Every row gives one point. The points of each table are mixes of a few directions, plus a little noise. How many directions does each table use, and how many do they share? Where both have some left over, give the other angles between the two spaces (their principal angles), to ten degrees, smallest first.
(in the rows, 128 means zero)

First:
[[115 110]
 [161 175]
 [102  91]
 [159 171]
 [122 119]
 [109 102]]
Second:
[[177  93]
 [105 144]
 [139 120]
 [ 91 154]]
Directions: first 1, second 1, shared 0; angles 90

First, 8 rows:
[[134 125 139 133 142 136]
 [ 65 158  84 102  52  93]
 [ 69 153 131 118 101 126]
 [135 123 150 136 153 143]
 [188 102 136 141 167 138]
 [187 107  78 122 109  98]
 [133 123 165 141 168 154]
 [113 133 140 129 133 135]]
Second (8 x 6):
[[125 120 121 137 130 116]
 [134 142 139 112 124 148]
 [123 115 117 143 132 109]
 [139 155 149  98 120 165]
 [144 169 160  82 116 184]
 [117  99 105 160 137  88]
 [139 156 150  97 120 166]
 [105  70  82 194 145  47]]
Directions: first 2, second 1, shared 0; angles 70

First:
[[ 59 122  97 140 121 159 140 161  96 121  84]
 [169 118 148 165 107 101  82  92 154 159 176]
 [126 147 109 160 164 175 128 167 157 119 161]
 [170 107 156 152 135  86 151 109  93  85 146]
 [132 163 116  98 161 145 131 148 158 138 122]
 [108 112 155 130 109 105 141 112 130 121 100]
 [ 71 132 115  83 121 161 155 151 132 127  77]
 [160 173 102 101 158 116  90 128 140 172 129]
 [157  76 154 123  75 103 134  84  93 109 156]]
Second, 11 rows:
[[149 135 126 119 127 110 108 115 127 146 132]
 [145 176 122 119 135 102 126  54 111 184 159]
 [137 164 124 123 133 111 130  73 115 169 152]
 [ 93  93 134 144 125 164 154 184 138  75 106]
 [115  86 133 135 122 150 128 192 143  80 101]
 [134 147 126 125 131 118 128  99 121 150 141]
 [151 167 123 117 133 100 116  68 115 178 153]
 [ 97 112 132 142 128 156 156 155 131  96 119]
 [142 173 123 121 135 105 128  59 112 180 158]
 [139  81 131 125 119 133 101 198 147  87  96]
 [107  74 134 139 121 158 132 210 147  64  93]]
Directions: first 6, second 2, shared 1; angles 90

First, 9 rows:
[[133 116 106 101 124 163 109 114 116 147 126 128 152 141 107 122 159 131]
 [129 109 111  90 116 145 122 138 137 139  97 135 147 122 122 144 168 149]
 [125 135 195 137 131  81 198 142 182  85 142  81 127 126 201 157  78  95]
 [135 146 155 150 131 112 142 119 132 104 153 116 119 126 146 117 104 107]
 [129 133  82 147 141 171  71  95  69 166 158 150 126 152  67  84 134 127]
 [158 129 192  79 113 144 176  94 171  84 163  59 187 144 186 135 143  75]
 [137 137  90 132 114 137  76 133  94 133  99 183 105  96  81 108 174 166]
 [104 118 105 148 141 113 126 154 124 154 109 146 104 129 117 141 104 149]
 [101 128 115 168 142  89 132 164 128 140 106 155  84 116 125 143  89 152]]
Second:
[[ 92 151 155  99  89  94 143 164 141  69 110 121 117  78 136 158 150 122]
 [243  76 103 180 198 175 125  62 146 222 131 151 151 203 157  80 105 160]
 [ 91 148 144 106  99 105 135 155 130  86 120 121 119  93 126 149 141 119]
 [ 67 159 150  94  83  94 136 170 127  65 119 116 114  76 121 160 147 112]
 [ 56 152 122 109 103 120 115 151  98 102 144 114 119 111  91 142 127 104]
 [ 83 149 140 106  98 107 131 156 123  88 125 119 119  95 119 149 139 116]
 [201  94 108 164 177 162 123  83 135 194 133 142 143 181 142  94 110 148]
 [105 130 111 132 133 141 113 123 104 143 146 124 128 144 103 121 116 118]
 [141 127 138 126 125 121 136 131 142 120 117 131 128 119 142 132 135 134]
 [197  98 114 159 169 155 127  90 140 183 129 142 141 171 146 100 115 148]
 [130 125 123 132 133 134 125 123 124 137 132 129 129 136 125 124 124 128]]
Directions: first 4, second 2, shared 1; angles 80

First:
[[123 141 129 142 131 122 153 145 132 133 116 130 128 114 136 127 108 135
  135 123 143 136 124 129 150 133 106 123 113 100 139 139]
 [116 137 108 157 177  83 111 116 116 159 140 126 128 125  99 140 158 133
  116 199 141 107 158 110 106 107 108 141 138 142  98 130]
 [107 137 133 126 119 136 134 138 125 107 107 143 123 121 149 126 143 113
  129 111 127 132 135 130 124 139 147 134 131 119 140 120]
 [ 85 132 113 113 112 118 106 153 158 134 118 102 130  87 157 182  78 100
  154 106 107 145 113 106 129 147 117 133 127  93 127 123]
 [180 101 154  91 164 125  75  90 107 130 154 133 137 182  93 111 181 146
  112 136 110  94 145 129 108 115 184 122 150 190  98 124]
 [106 144 117 125  87 141 144 142 129 104 111 135 115 113 152 119 125 112
  130 110 128 146 121 132 126 132 118 134 123 111 160 123]
 [197  88 165 137 150 165 154 102 125 138 154 130 150 173  98  98 121 170
  117 108 138 116 114 157 156 129 154 105 125 156 103 138]
 [101 124  94 146 116 120 117 118 135 139 145 112 123 112 121 148 126 111
  122 166 122 131 129 119  98 116 106 144 140 139 115 117]
 [129 126 138 143 133 140 153 132 127 124 121 137 133 128 132 120 125 134
  127 118 138 130 127 138 140 136 133 125 124 120 128 130]
 [137 150 128 101  91 129 132 144 128 111 115 130 114 125 144 110 115 129
  137 101 127 144 114 129 144 126 108 121 111 108 171 137]]
Second:
[[131 118 246 124 115 165 114 147  84 132 184 153 125 151  94 201 171  85
   79  86 138  78 114 107 141 150   7 216 117 100 134  83]
 [128 131  95 129 132 118 132 123 141 127 113 122 129 121 139 106 116 140
  141 139 125 142 133 134 125 122 162 103 131 136 126 141]
 [128 128 127 128 128 128 129 128 129 128 127 128 128 128 128 128 127 128
  128 128 127 129 129 128 128 129 129 128 128 129 128 128]
 [128 131  99 129 132 119 131 123 138 126 115 122 129 122 136 110 117 138
  140 138 126 140 132 133 125 123 158 107 130 135 126 139]
 [127 131  92 130 132 117 132 122 141 126 111 120 129 122 139 106 115 141
  143 142 125 143 132 134 125 121 164 101 131 136 126 141]
 [128 127 134 128 128 130 127 130 126 128 131 129 128 130 126 133 131 125
  125 126 129 125 127 127 129 129 120 133 127 126 129 126]
 [127 130 104 129 130 121 131 123 137 127 117 122 128 124 136 112 119 137
  138 138 126 138 131 132 126 124 153 109 130 134 127 138]
 [129 121 205 126 119 152 119 141  99 132 164 144 125 144 106 177 156  99
   96 100 134  95 118 115 137 143  49 186 121 110 133  98]
 [127 132  90 130 133 116 133 122 143 125 110 120 129 120 140 103 114 142
  144 142 125 145 132 135 124 120 168  99 132 138 126 143]
 [127 132  88 129 132 115 133 122 143 126 109 120 129 120 140 104 113 143
  145 143 124 145 133 135 123 120 169  98 132 138 125 144]]
Directions: first 6, second 1, shared 0; angles 90
